Every row gives one point. Each copy is the shape, with its points in the same order, stretched, turned, moved and blurred by noise. Is it also mirrored, or only turned?
In the rows, 128 means zero.

Shape, 9 rows:
[[133 153 106]
 [135 190 175]
 [ 99 133 152]
 [168 120 191]
 [150  83 112]
 [ 87 169 142]
 [140 182 115]
 [ 96 179 124]
 [ 56 116 106]]
Copy 1, 9 rows:
[[103 119 107]
 [ 83 135 173]
 [138  98 168]
 [165 152 193]
 [190 120 127]
 [ 99  94 157]
 [ 69 135 118]
 [ 73  98 137]
 [150  56 134]]
Copy 1 is: only turned
Copy 2, 9 rows:
[[147 184 135]
 [223 151 134]
 [137 123 104]
 [188 100 191]
 [106 127 179]
 [154 143  69]
 [172 194 138]
 [152 160  80]
 [ 84 112  53]]
Copy 2 is: mirrored
Copy 3:
[[146 124 115]
 [134 159 169]
 [100 119 154]
 [ 84 185 140]
 [103 131  81]
 [128 105 166]
 [163 134 129]
 [145 107 155]
 [109  63 131]]
Copy 3 is: mirrored

Shape (7 x 4):
[[179  49 172 170]
 [140  91  69 111]
 [ 62 114 102 117]
 [200  76 138 147]
 [122 127 115  91]
 [128 133  87 125]
 [ 92 110 146 171]]
Copy 1 (7 x 4):
[[187  66 160 134]
 [149 151 116 191]
 [ 68 144 152 175]
 [199 102 124 140]
 [ 95 141 102 159]
 [129 164 122 161]
 [108 116 180 135]]
Copy 1 is: only turned
Copy 2:
[[ 48 174 126 164]
 [132 111  66 148]
 [113  91  93  75]
 [ 96 164 121 192]
 [153 108 129 129]
 [148 129  75 117]
 [ 88 145 118  81]]
Copy 2 is: only turned
Copy 3, 7 rows:
[[192  83 196  70]
 [147  85  88 111]
 [ 96 104 141 145]
 [200  99 143  78]
 [144 128 109 149]
 [124 127 104 103]
 [111 116 190  99]]
Copy 3 is: mirrored
Copy 4 (7 x 4):
[[227 146 137 126]
 [127 149 176  97]
 [119  74 138  95]
 [197 175 152 141]
 [116 133 175 143]
 [116 147 130 117]
 [160  90  82 111]]
Copy 4 is: only turned

Shape, 12 rows:
[[138 173  81 113 164 212]
 [198 151 100 133 129 144]
 [ 98 107 131 126 142  97]
 [185 180 149 176 106  91]
 [131  92 143 161 173 109]
 [175 171  82 131 151 167]
 [121 117 184 105 155  90]
 [126 103 150 127 119  96]
 [ 85 109 153 119 107 143]
 [158 136 122 149 145 116]
 [142 159 103 110 149 102]
 [122  98 173 110  96 110]]
Copy 1, 12 rows:
[[121 189 143 201  79 249]
 [156 171 139 180 181 167]
 [103 107 127  78 124 126]
 [212 170 147 148 161  71]
 [160  90  84  91 135 140]
 [148 199 133 182 132 198]
 [146  80 162  95 147 114]
 [117 103 131 100 153 108]
 [ 75  98 147 133  87 117]
 [158 147 125 131 147 137]
 [139 178 162 103 146 164]
 [100  84 156 123 153  85]]
Copy 1 is: mirrored
Copy 2:
[[186 156  68 182  29  60]
 [148 134  46 135 146  88]
 [127 113 169 133 135 116]
 [ 96 142  79 173 219 146]
 [155 115 158 129 127 156]
 [174 145  55 168 106  69]
 [120 166 170 101 145 148]
 [106 121 146 110 157 132]
 [ 96 120 150 132  86 130]
 [142 130 105 149 151 118]
 [155 147 117 151 160  73]
 [ 81 134 138  89 136 140]]
Copy 2 is: mirrored
Copy 3:
[[175 175 118 199 140 214]
 [141  94 125 182 151 142]
 [111 126 118  54 124 126]
 [134  78 169 122 199  69]
 [102 106 152  71  96 151]
 [165 109 127 188 161 170]
 [128 138 153  27  86  68]
 [101 112 121  68 117 106]
 [100 177 112  84 113 135]
 [123  95 133 114 147 129]
 [172  88 121 102 166 112]
 [103 150 121  59 103  91]]
Copy 3 is: only turned
Copy 4 (12 x 6):
[[132 139  87 181 198 136]
 [154 122 149 197 175 189]
 [148 116 113  90 110 125]
 [100 133 162 212 120 207]
 [150 146 145 105 126 115]
 [149 135 116 207 178 160]
 [118 156 122  63 118 186]
 [140 108 139  94 121 159]
 [111  98 113  79 139 132]
 [141 135 143 159 138 155]
 [156 131 104 156 126 171]
 [119 100 140  73 135 180]]
Copy 4 is: only turned

Shape, 15 rows:
[[150 110 125 132 141 142 119  97 122]
 [123 155 156 148 122 152 229  95 135]
 [ 70 106 249 145 145 147 138 133 137]
 [132 102 102 143  90 151 164 112 167]
 [120 166 103 142 156 140 128 118 178]
 [104 171 151 105 125 141 134  97  93]
 [150 166 126 129 145  26 201 121 112]
 [118 109 115 111  71 131 124 108 159]
 [149 112 109  93 133 137 113 123  97]
 [142 102 104 152 124  90 122 116 108]
 [ 88 120 132  98 118 148 118  93 138]
 [ 78 125 137 134 142 155 145 137 135]
 [129 107 123 111 137 108 139 107 123]
 [150 183  98 130 144  73 124 152 125]
 [119 103 133 140 133 122 114 100  93]]
Copy 1, 15 rows:
[[137 104 160 131 147 152 168 140  91]
 [ 85 106  91 207 180 140 124 158 138]
 [148  97 167 188 199 237  61 172 184]
 [ 57 138 162 144 128 139 154 151 117]
 [104 117 156 134 148 120 151  82 141]
 [143  74  74 190 111 165 105 108 135]
 [189 133  45  89 164  43 105 105 128]
 [ 78 104 128 128  87 159 132 138 128]
 [152 110 124 133 115 142 133 114  71]
 [166 147 140 102 114 110 149 147 108]
 [111  71 139 165 103 169 110 143 136]
 [112 118 152 186 129 165  89 135 135]
 [146 106 136 122 128 132 124 137  99]
 [178 150  86  78 130  72 128  47 132]
 [166 107 149 140 112 153 137 164 112]]
Copy 1 is: mirrored
Copy 2 (15 x 9):
[[132 116 106 125 126 120  87 131 150]
 [ 22 161  95  88 158  21  91 156 156]
 [ 28  47  89 146 190  79 169 102 164]
 [ 91 145  87 127 124 108  98 200 167]
 [ 94 175 155 135 115  92 104 153 187]
 [ 76 121 114  86 102  98 122  75 122]
 [122 203  98  36 176  28 164  92  90]
 [110 118  73 113  94 127 141 165 153]
 [162 103 126  91 105 136 101 116 107]
 [146 141  81 116 145 143 121 123 121]
 [ 91  95 101 103 104 139 130 124 167]
 [ 65 114 130 120 140 131 125 138 163]
 [134 122 101  84 138 114 128 124 135]
 [145 194 143  97 118  90 140 106  99]
 [121 103  82 121 142 153 110 102 133]]
Copy 2 is: mirrored

Shape:
[[155 128 126 116 141 138 121  37 155 123 136]
 [130 126 157  80 106 143 144 113  62 168  69]
 [ 75 122 126 115 129 137 144 105 149 136 146]
 [123 113 147 116 146 150 145 144 130 100 128]
 [142 114 129 110 156 125 143 121 159 104 164]
 [ 83 138 159 115 113 125 142 120 136 152 165]
 [163 111 150  79 153 132 132 148  89 124 139]
 [151 162 142  99 146 108 121  86 156 113 127]
 [ 88 107  84 104 153  99 102 129 145  91 144]
 [148 206  33 120  92 136  97 129 158  91 120]
 [134 162 143  68 158 146 126 124 153 103 111]
 [143 104 155 105  79 130 126 143 150 127 164]
 [120 129 146  65 139 130 119 138  37 100 164]
 [110 157 144 113 131 151  86  89 150 105 144]
 [156 156 131 111 158 134  92 119 147 198 149]
 [158 119 152 115 151 111 130 136  78 112 114]]
Copy 1:
[[140 147 181  89 156 136  84 116  90 108 127]
 [160  73 112 141 164 161 152 174 127  50 142]
 [120  91 129 138 140 135 105 100  93 133 108]
 [102 109 119 125 153 127 139 120 144 131 124]
 [103 154 135 135 166 117 122 111 108 151 122]
 [131 103 104 167 136 135 118 135  71 133  94]
 [125 131  97 152 187 132 162 163 122 131 146]
 [141 167 143 112 161 153 120 136  82 131 113]
 [131 117 140 136 151 164 131  89 116 174 145]
 [123 174 159 133  72 168 186  61  96 126 163]
 [126 152 119 114 182 151 167 127  89 130 114]
 [121 134 139 185 138 116 146 163  95 149 110]
 [100 109  86 181 189 172 169 182  91 137 166]
 [130 116 146 104 133 153 127 128  73 147 121]
 [177 143 107 118 149 102 132 125  61 136 143]
 [133 125 100 126 166 148 133 161 148 114 155]]
Copy 1 is: mirrored
Copy 2 (16 x 11):
[[182 175  36 153 149 123 147 155 130 126 121]
 [133 230 189 183  80 109  85 132 158 104 172]
 [169 105 111 128  86 130 131 146 172 169 111]
 [139 110 161 125 126 127 165 139 167 121 162]
 [155  73  92 107 141 139 160 135 139 124 140]
 [181  97 127 128  37 115 124 141 153 142 111]
 [123 140 144 111 108 112 140  96 135 106 194]
 [176 135  82 137 157  63 134 154 123 119 133]
 [ 97  82  89 109 141 133 148 124 124 209 142]
 [178 171 147 124 243 108 123  55  67 193  68]
 [178 143 131  97 164  56 145 140 163 135 159]
 [162 122 166  69  71 164 160 153  91 116 127]
 [148 143 161 140  64  97 114  57 125 177 249]
 [187 161 104 121 107  71 183 144 130 161 130]
 [133 167  65 108 119  68 161  87 137  99  52]
 [103 142 147 179 118 103 132 118 123  96 192]]
Copy 2 is: mirrored
Copy 3 (16 x 11):
[[106 123 143 133 112 156 156 175 117  82 143]
 [119 118 156 180 137 173 176 111  87 195 141]
 [156  92 125 100  99 141 137 116 148  90 124]
 [124 122 125 134 142 158 126 123 171 136 102]
 [138 119 131 121 117 155 126 171 167 102  90]
 [158  73 114 135 103 146 126 132 122 107 125]
 [141 122 175 193 142 182 150 173 143 166  87]
 [117 135 126 159  91 146 120 148 112  98 127]
 [174 123 164 105  73 105 122 130 191  93 121]
 [170 209  84 162 137  69 173 103 124  52 117]
 [116 142 127 177 103 156 136 109 139 102  97]
 [113  82 104 141 131 124 146 171 140 155  86]
 [174  98 184 247 137 189 157 165 161 167 140]
 [119 107 135 174 114 126 127 120 129  77 147]
 [157 133 177 161 135 145 149 166  68  71  81]
 [127 135 161 179 137 168 119 157 134 172 129]]
Copy 3 is: mirrored
